Every row gives one point. Each table stands for the endless flat space through its points: a line for two points, a plane for three, and so on. The two share one point or none. Which?

First, 2 rows:
[[-23  20 -21  19]
 [  7  26 -21  31]]
Second (2 x 4):
[[  0  23 -13  19]
 [-16  23 -29  31]]
They share: [ -8  23 -21  25]

First:
[[ -2 -14 -19  10  23  20  18   8]
 [ -7   6  16  25  13 -10   8  18]]
Second:
[[ 11  23  21  20  12  16  11  21]
 [  1 -32 -36  -5  48 -22 -10  33]
 [ -5  26  42  13   4  40   7   4]
 [ -2 -20 -29  15  23  -9  13  14]
 [ 26 -10 -47  21  39 -37  15  42]]
They share: no point

First, 5 rows:
[[-26   1  21   6   0  53  21  12 -49  -2 -18]
 [-15 -38   1  26  13 -10 -16 -25  -9  -5  34]
 [-50 -43  -9  12  30  13 -11 -12 -33  18  18]
 [-22 -32   0  -6   8   6  19 -30 -23   6  27]
 [-20  -8  10  -4 -18  16  33 -14  -3  18   1]]
Second, 5 rows:
[[ -7 -19  27   2  25  -3   8 -24 -43  -7  32]
 [-22 -31  35   4  21  -4   7  -4 -24  15  24]
 [ -3   9   9   0  -3   3   0 -10 -30 -22  28]
 [-11 -51  11  28  31  27   6 -36  -7 -11  22]
 [-17 -10   1  13  -3   1  -2 -16 -32  -3  16]]
They share: [-19 -24   7  17   5   9   0 -14 -17   0  16]

First:
[[-29  -6  45  -3 -27   9 -13  23  14 -13 -12  -3  23 -31]
 [-42 -10  45   6 -16  13  -2  17  23 -12 -12  -1  20 -28]
 [-53  -5  35  20  26   4   8   8  24 -20 -15  -9   5 -12]
 [-10 -27  18  -3  20  19  16  40   3 -13 -10 -32  24 -10]
 [-29  -7  39   0  -8  11   0  31   9  -9  -7 -12  18 -28]]
Second, 4 rows:
[[-39   7  -7 -22   9   6 -12  -1  -6 -30 -25 -20  20  27]
 [-10 -19  30   6  36 -10  20  34  25 -28 -16 -22  21 -37]
 [-36 -22  27  15  19   3   9  17  20 -14 -28  -1  22 -18]
 [ -3   4   8 -25  30  -9  -3  20   3 -36  -7 -47  23  -6]]
They share: no point

First, 4 rows:
[[  2   1  18  18  -6  31  -5  26  -2  -3 -23  11  11 -23  -7 -22  -3  14
   -7 -18]
 [  4   3   5   2   1  45  -3  39 -11 -13 -18   9   8 -22 -16 -19 -15  18
    8 -21]
 [  8 -11  29  28  -9  29 -21  31   3   5 -14  15   6 -42 -14 -31  -3  10
   -6 -19]
 [ 16   2  58  63   0  -7 -17   3   4  40 -18  33  -4 -28   2 -28  23  25
  -24 -13]]
Second (3 x 20):
[[ -5   1  19  22  -3   9  14   9   1   4 -24  15   7  -9   0 -29  11  21
   -2 -22]
 [ -2  -3  25  17  -3  12  19  14   2   6 -30  17   4 -10   5 -30  12  24
   -6 -27]
 [ 10  10  28  13   3  27   8  24 -11  10 -33  27  -8  -9  12  -8   8  36
  -14 -19]]
They share: no point

First, 5 rows:
[[ 29   4  23  44  18   5 -40   8  32  23 -42  41 -28 -56   4  32  37  -1
   33  -9 -34   7  20  25]
 [ 24 -12  19  25 -52  11 -21   0  20  -6  -4  17 -34 -12  32   0   8  13
    8  29 -21   9 -13 -10]
 [ 33 -26   7   2 -28  13   1   0   9  -1  20 -13  -7  -1   6 -23  11  34
  -33  -5   5  20  22 -41]
 [ 10 -52  30  13   9 -14  -6 -10 -20   7 -18  17   0 -35 -26  -1   5  47
    4 -22 -17  48 -24 -17]
 [ 29 -29  16  10  23  -3 -15   5   7  13 -14   7  -1 -38 -15  -2  28  28
   -7 -31 -11  24  24 -14]]
Second:
[[ 25 -21  35  30   1   8 -24   2   7   5   2   8  -9 -19  -9 -16  21  41
    3 -16   1  26  -1 -23]
 [ 46 -30  27  17 -19  14 -10 -15  -8  24  -8  20  -3  -9  -5  -3  23  27
   -5 -16  -3  12  16  -7]
 [  1   3   7  34   9   8 -32  22  31 -23 -18   8 -33 -35 -13   4  13  25
   -1  -4 -19  34  -9 -27]]
They share: no point

First (5 x 24):
[[ -5  20 -17 -10  34 -39  -7  17 -45  26   7  15  18  -8 -24  -1   4  -6
   -7  11 -18  28   4 -34]
 [ -8  -1  -2 -13  19 -21  11  -7 -30  -1  -2   0   3  13   0 -10 -20  -6
   20   2 -24   7  16   5]
 [-15   7  -8   9   2 -19  14   6 -14  -1 -17   2   8  -2  -4  14 -23   5
   28   9  -3   5   6  -4]
 [-12   6  -5  -6  21 -23  10   4 -27  14  -6   9  13  -3 -18   3  -9  -1
    9  12 -15  14  18 -15]
 [-12  24 -21  14  -7 -24  10  20 -17   3 -19   2   8  -9  -9  26 -25  -1
   30  13  -1  15   0 -21]]
Second (5 x 24):
[[-12  33 -18  11  20  10  34  17 -31  46 -27  16   4  -6   7  32 -20  26
   18   4  10  10  21 -35]
 [ -2  25 -25 -12  24   4  39  16 -29  38 -30  17  28  -8  -3  37 -10  26
   12   5   7  19  28 -26]
 [-12  36  -9   9  17  -2  35  31 -36  40   3   2 -15 -16   2  21 -14  17
   10   5 -16  -5  21 -39]
 [  2  31 -19   0  26  -7  43  45 -21  29  15   1  -5 -13   4  18  -3  19
    6  15 -21 -13  41 -20]
 [-24  21  -4  21   0  -2  16  -1 -31  38 -33  10   0 -10  -9  30 -32   6
   22  10   4  24  11 -41]]
They share: no point

First (3 x 24):
[[ 28  23 -22 -23 -13 -13  -4 -14   3 -20  -7  -2 -17  21  -9 -21 -13  -5
    7 -11   1  -9  28  14]
 [ 19  20  -5  -1 -16  -1 -33 -35  15 -25 -35   6  -8 -10   3 -24 -43  -3
    9   5  -2   5 -11  17]
 [ 24  20 -25 -31 -11 -11   7  -5   5 -25   0   1 -18  30  -7 -14   2 -13
    4 -20   8 -15  44   7]]
Second (5 x 24):
[[ 27  13 -21 -30  15 -11 -21 -13   2 -28 -20  11 -17   6  30 -30 -27 -14
    9  14 -11 -21  24  -5]
 [  0 -19  -2 -27  -7 -28  -6 -11  -3 -51 -14  21 -14   7   1 -56 -40 -16
   28  26  -5  -4  40   1]
 [ 20   5 -14  -9  -3  -8 -18   1  -1 -45  -2   1  -6  21   9 -34 -30 -30
   24  16   3  -8  24  15]
 [ 34  37 -24  -5 -19   6 -12 -11  15 -21  -6 -11  -8  25  -9   0  -6 -16
    2 -26  15  -6  12  25]
 [  1  -9  -4 -36  -5 -26  -6 -22  -5 -35 -21  22 -21   0   6 -49 -34  -3
   17  21 -13  -6  37  -8]]
They share: [ 22  20 -17 -19 -13  -7  -9 -17   9 -25 -14   3 -14  14  -3 -18 -16  -9
   6 -10   4  -7  22  11]

First, 2 rows:
[[-16  11  -5  11   0  -3  -1  17   2 -22  -6  12  15  26   5  10   0  -6
  -12 -28  -6  21  -4   3]
 [ 19 -14 -20 -14 -15  22  29  17   2   8 -11   2  15  26 -15  20 -20  29
  -12   2   4  26  11  38]]
Second, 2 rows:
[[  0  10 -18  12 -22  -9   5  27 -16 -34   5 -10  18  38  10  26  -2   3
    1  -7  17  34  -9  14]
 [ -1   7 -16  10 -16  -5   5  24 -10 -28  -1  -4  17  34   5  21  -5   5
   -2  -9  11  31  -4  16]]
They share: no point

First:
[[ 17  14 -21  21  47  11   4 -45   4   7  21  25 -26 -24  24 -17  27  17
    3 -27  -1 -24 -35   3]
 [ 33   8 -19  17   3  25  24  -5 -20  13 -27  21 -22 -22  20   1  11  35
   31 -25 -19 -16 -17   1]
 [ 25   1 -30  15  29  12  26 -17 -32   4  -3  19 -20 -25  34 -18  11  48
   13 -20   0 -12 -12  -4]]
Second (5 x 24):
[[ 45  33 -18   7  49  24  20 -39 -20  30  -5  49  -8 -25  38 -12  17  36
   39 -30 -24 -26  -6  -2]
 [  6   2 -19  37  18  19  19 -27   1  -1   8  19 -26  -7  26 -27  18  22
   18 -44   2 -27 -41  25]
 [ 17   0 -35  33   6  -3  -4   3 -13 -18 -19 -12 -20 -27 -11  -6  17  -4
   -4  -7   1  12 -49  -6]
 [ 12   6 -19  45  22  23  17 -27 -15  -3   6  13 -14  -3  28  -9  -4  30
   22 -30   0 -17 -53  11]
 [ 16  21 -28  47  35  12  17 -27 -18  -3   0  26   4   1  27 -45   8  10
   37 -47  -1 -13 -44  29]]
They share: [ 25  11 -20  19  25  18  14 -25  -8  10  -3  23 -24 -23  22  -8  19  26
  17 -26 -10 -20 -26   2]

First (3 x 24):
[[-17  -2  18  20 -23  23 -18   9  27 -30 -26 -20  15  -9  -1 -10 -15  30
  -13   0  -5   2 -12  10]
 [-13   1  10  24 -24  27  -3  21  13 -24 -32  -6  19 -23   4  -7  -7  36
  -12 -13   6   9 -20  14]
 [-21  -3  22  20 -12  19 -23   5  29 -24 -16 -26   3  -7   4 -15 -31  12
  -12   7  -6 -11   8  18]]
Second, 4 rows:
[[-15  14  11  35 -34  13 -15  -6  19 -23 -29 -22 -19 -13 -19   6 -21  44
    1 -13 -11 -19 -14  38]
 [-16  15  45  15 -13  11 -43  20  12 -14 -43 -14  -5   6 -14  -1 -41  25
  -24   4   2   6 -25  22]
 [-33 -29 -34  29 -28  26  26  25  16 -37   7 -34  11 -28  25  -1 -27  13
   27  -7  -1 -30  39  24]
 [-23  13  -5  46 -19  18 -14 -26  50 -20  -9 -12   0 -29  -3 -29 -10  36
  -10   3 -33 -23  -3  21]]
They share: no point

First:
[[  0  -3 -35  20 -10 -19   8  -1  -6   1  10  12  34  -1   8 -22  38 -18
  -25  11  -8  15  10   9]
 [ 36  37 -14  20  19  -9  14  21  25  11  31 -21  -1 -14  -2 -23  -1 -19
    9   8 -26 -11   6 -14]
 [ 34  36 -17   9  18  -1  -1  10  30   8  17 -21   4  -9  12 -26   3 -11
   12  21 -25  -1   5  -6]]
Second, 7 rows:
[[ 30 -18  13   8  15 -28  14   3   9  -3 -22  -6  48   8  23 -52  12 -24
   14  26   3  40 -10  17]
 [-17  28 -48   8 -11 -12 -13   6  11  13  48   6  10 -10   8   2  25 -17
  -25   7 -22 -12   9 -12]
 [-19  24 -30  -3   3 -13 -20 -12  19   8  42  23  30   8   2 -13  21 -25
  -15  21   3  -9  10  -6]
 [ 21  22 -12  14 -11   6  11  18  -5  -3   4  -4  12 -12  18 -12  21 -35
   -9  19 -34   2  -7   4]
 [ 12   4 -38 -23 -40 -20  12  21 -40 -11  30  -3   9 -10  49   8   1 -34
  -25  -8 -34  -1  -9 -30]
 [ 43  23   4  27   8 -12  57  44   1 -42 -23 -35  35  -9  32  -8  13 -49
  -26  18 -11  26 -18   0]
 [  9   8  -9 -20  -4 -23  12   3  -9 -24  15  10  44  14  32 -13   2 -45
  -17  17  10   9  -7 -15]]
They share: [ 16  15 -26  18   3 -13   8   7   9   5  17  -3  19  -6   6 -23  21 -17
  -9  12 -16   5   8   0]

First (7 x 24):
[[-18  19   2 -17   4  24   1  31  -7   1  -8 -22  26  20  -7 -33  -6   7
  -16 -10 -46  -8 -18  17]
 [  2  27  10  12   1  55 -11   7   5  -2 -46 -35  32  10   1 -33   3 -33
   -7 -18  -3  23 -27  -4]
 [-32  28  -1 -20  17 -36  23  26  -7  17  16 -19  24  -8 -42  -7  26   4
  -12   7 -37 -59  -3  30]
 [-18   2  39  -4  18  33 -26  18  26  -1 -50 -62  24  45  14 -30  12 -21
  -16  -6  -9   3 -44 -46]
 [-21   9  23 -26   6  31 -13  27  18 -11 -30 -51  27  50   9 -41  -8  -5
  -30   3 -30  -3 -24 -17]
 [ 13  46   2 -19  -8  20 -16  -2 -19  -5 -34 -19  11  -9 -24 -14  16 -29
  -14 -11 -39   8  -4  14]
 [ 14  61 -19 -16 -19  26   9  -4 -19 -10 -22 -10  27 -22 -35 -24   3 -35
  -19  -3 -24   5  17  48]]
Second (2 x 24):
[[-25  20   1   1  20  12  -5  -4   0  19 -35 -14   6 -11 -16   1  10 -16
  -12 -15   0   2 -29  -7]
 [-21  21   4   3  18  14  -4   2  -1  16 -30 -18  12  -7 -15  -5  13 -16
   -9 -15  -6  -2 -28  -4]]
They share: [-13  23  10   7  14  18  -2  14  -3  10 -20 -26  24   1 -13 -17  19 -16
  -3 -15 -18 -10 -26   2]

First (7 x 24):
[[ -7 -41  -3  38  44 -53  -7 -41  27 -26 -28 -43  15 -12  -3  -7 -56  13
  -24  -6 -16  34   3 -51]
 [-22 -59   3 -24   9 -26  -3 -29  -2 -32   5 -42 -14  16 -17 -17   5 -31
    2 -34   2   2   0 -20]
 [-18 -18  13 -18  -6 -11 -11   9 -20 -19 -18   3 -17  30 -25   9  19 -23
   15 -12  32   4 -11  15]
 [-64  -5   3   1 -10  -1 -42 -17 -29 -25  -3 -10 -21  30   1 -33   0 -32
    7 -51 -24 -15  27  -9]
 [-37 -24   9 -17   3 -14 -23  -4 -14 -15   0  -8 -25  26 -36   3   9 -32
    9 -25   9 -11   6  -1]
 [-55   3  31  22 -16   4 -32  15 -37 -15 -23  31   6  42  11 -26   1 -12
   10 -58 -12  -7  23  12]
 [ -5 -58  23  16  31 -34 -11  -5  15 -31 -15 -10  10  14 -13   1 -18   7
  -11 -36  -4  14 -18 -26]]
Second, 2 rows:
[[-32 -24   6  13   8 -29  -6 -20 -13 -18 -27 -12   4  11   1  -1 -25 -10
   -1 -13   4  14  18  -8]
 [-12 -12  10  17  16 -21 -18  -4 -29   2  -7 -12   8  39 -15 -21  -9  -6
   27 -33   0  10  18 -12]]
They share: no point

First, 6 rows:
[[-72 -15  26  20  33   1 -39  -1 -15  26   9  22  22  23  47 -46 -36   8
   63 -14  48 -46  13  50]
 [-44 -32  12  17  16 -14  -7  23 -25  11  -2 -12  16 -12  -2   4   4  23
   26 -35  44 -21 -34   9]
 [-35 -28   4   3  19 -34  -4   7 -14  -2 -23  -9  14 -29  15  29  -4  18
   10 -31  13  13 -25  14]
 [-44   6  18  -2  22 -21 -39  -5 -40   7 -13   7  -5   7  68  -9 -27 -13
   14 -31  40 -25   3  44]
 [-21 -56  44  41 -13  28   8  53 -16  14   1 -19 -16 -13 -29   5   6  43
   19 -15  23 -30 -24 -22]
 [-18 -17  25  18 -10   7 -16  36 -53  11  -2 -17 -22  -1  12   7   3   8
   -7 -41  56 -43 -32  -3]]
Second (6 x 24):
[[-21  -7  24  14   7   2 -27  -4 -57  11 -23  -5 -11 -20  58  36 -15  37
   33 -34  25  -2 -18  20]
 [-27 -44  22  24   9 -11  -9  23 -20  -2 -19 -25 -15   0  21  33  -8  -4
   -1 -32  31 -13  -5  23]
 [-17 -33  31  25   9 -10 -27   8 -28  -7 -25 -29 -11  -5  38  43   1   7
   18 -43  28 -11  -2  30]
 [-20 -49  51  23  22 -26 -13   4 -44 -27 -13 -34 -28   7  43  35  17 -20
   -3 -67  22 -39  -3  39]
 [ -9 -10  23  -7  -1 -13 -11   6 -49  -6 -10  19 -16 -15  31  -1 -12  -4
  -10 -32   7 -30 -22  -1]
 [-36 -33   1   2  -4  -4  20  35 -35  13  -8  14 -28 -19   7  -8 -25  -4
  -26 -10  21 -21 -36  -2]]
They share: no point

First (5 x 24):
[[  6  -8  18 -10 -22 -32  20  -2   1 -30   9  18  12 -23  21  21  15  23
  -47  -3  11  21 -15   6]
 [ 26  17  36  41 -30   5 -22 -37  13  16 -20  -5  15 -12   5  22   0  27
   12  33 -10 -22  20  49]
 [ 41   7  26  25 -11   0 -15 -38  -2  -9 -25  13  45 -29  26  10   7  19
   -4  32  15   0  28  34]
 [ -5  -2  16   0 -40 -33  18   8  15 -16  21  -5  -6  -8  16  26  23  28
  -46   3  -1   8 -26  14]
 [ 28  14  38  36 -29   2 -23 -39  12   9 -24   1  16 -15   7  26  -2  26
    8  26  -6 -18  20  45]]
Second (7 x 24):
[[ 19  -6  17   2 -12   1  30 -27  16 -30 -17 -18   7 -11   4  -5 -13  41
    0  56  -1   9   2   3]
 [-10 -10  16  39 -13   0 -16 -33   7 -23 -22  22  -5 -17   2  -9   6  36
  -21  58  -4  24 -23  31]
 [ 16  17  17  24 -24  13  18 -23 -26 -23  -3  -7  14  -9  -8  29  -5  20
  -48  20  42  41  -2  -7]
 [ 37  44   6 -20   7 -44  25 -31   3   3  28 -28  11 -36  18  29  25  21
   -2  17 -18 -13  27  15]
 [ 12   9  36  51  -6  -4  -5  11 -30  -5  23  33  16   2  35  27  16  25
  -70  11  12  37   3  13]
 [ 11  35  27  24  -4 -68   3  -5  -5  18  66   3  40 -37  46  51  46  11
  -37 -20 -22 -16  31  25]
 [-16  12  13  40  11 -51 -17 -55  20 -16  16   4  10 -46  18   9  26  33
   -4  52 -37  -1   5  28]]
They share: [ 11   4  20  13 -23 -15   9 -11   4  -6   5   4  15 -17  14  13  13  25
 -22  20   0   3  -2  25]

First (6 x 24):
[[  1 -24 -15 -29 -29   5   8   5  -2   7  16   7  50   9  15 -14  -2   5
    2  45 -38  24  -4 -22]
 [ 15  14  -8   4  18 -10  13  10   8  27  20 -17  13  -5   2 -20   5  10
   -6  24  -1  -4 -11  -9]
 [  7  12  -1  13  29 -12  16   9   5  29  16 -33   5  -2  -4 -22  13   3
  -10  19  10 -13  -9  -3]
 [-29 -48   2 -16   2  27  -7 -12  -4  -4   1 -18  22  31 -14  -7  17  -6
  -22  51   5   7  -3  -8]
 [-10  -5 -17  -9  15   0  30 -13 -25   6  -8 -20  15  29 -20 -34   5  17
  -23  17  -3  22 -28  -6]
 [-59 -12   6  10   4 -16  27  40  32   9  20 -35  23 -15  16  24  51  16
   12  18 -29  14   5 -33]]
Second:
[[-39  -6  22  34  33 -18  20  34   3   3  34 -53  16   0  12 -24  49  31
  -10  19  16  11  -3 -45]
 [-24  -5   2  -5  10  -7  26  15  22   5  20 -29  18   7  -6   4  22   9
   -6  22  -7  -3 -17 -17]
 [-34  10  -1 -17   1 -16  22  25  31   4   7 -35   8  12 -20   5  10  22
  -17  32  -8  -3 -22 -23]
 [-22  -8   0 -41  -2   1  40   2  48   3   4  -9  31  17 -23  30  -4  -4
   -8  18 -23 -20 -40   0]
 [-15 -21  -4  -4  17 -18  50   9  29  15  40 -17  39 -26   3  24  15  -6
  -20  15 -14  24   2 -14]
 [-11  25  -5   0  41 -10  12  24  23  21 -18 -23  14  -2 -19  -6  32   9
   -9  16  21  -1 -11 -27]]
They share: no point

First (4 x 24):
[[-40  23   4   9 -25   3 -30 -13  -9  38  -6  -5   3  34  -9 -41  28  -9
  -12 -10 -13  21   1  10]
 [-37  24 -28  29  23 -17   0  19 -19   2 -34 -39 -17   1 -39 -52 -12  -9
  -20  -3  -9  -3 -29  20]
 [-25   8 -16  17  15 -17  -4   7   9  10   0 -33 -13  13 -11 -26   0  -5
  -14 -21  -7  -9  -7  18]
 [-28  11 -26  27  32 -24   6  17   0  -1 -15 -44 -21   1 -24 -35 -14  -3
  -15 -16  -7 -12 -20  19]]
Second:
[[-29 -20  -3   9 -21 -16  -4  18  -4  21 -12 -56   6  41 -30 -32   7 -21
  -35 -19 -16 -33   8  27]
 [-34  14 -11  23 -13 -11 -23  -1  18  11  -6 -31  12  53 -32 -37   4   7
  -39 -18   0 -25  15  21]
 [ -8  12 -12 -19  -5 -12 -16   2 -10  -1  -8 -28 -35   6   9 -28  22 -14
  -32 -25  14  -1 -17  -5]
 [-37   0  -8  36 -44  15  13  -9  24  -9  -4 -17  14   4  19 -26 -20 -12
    0  15 -24 -15  28  47]
 [-19  -5 -30 -12   2  -2  -4  21  -6  24  17 -35 -28   7   1 -23  22 -39
  -11 -18 -26   8 -27  15]]
They share: no point
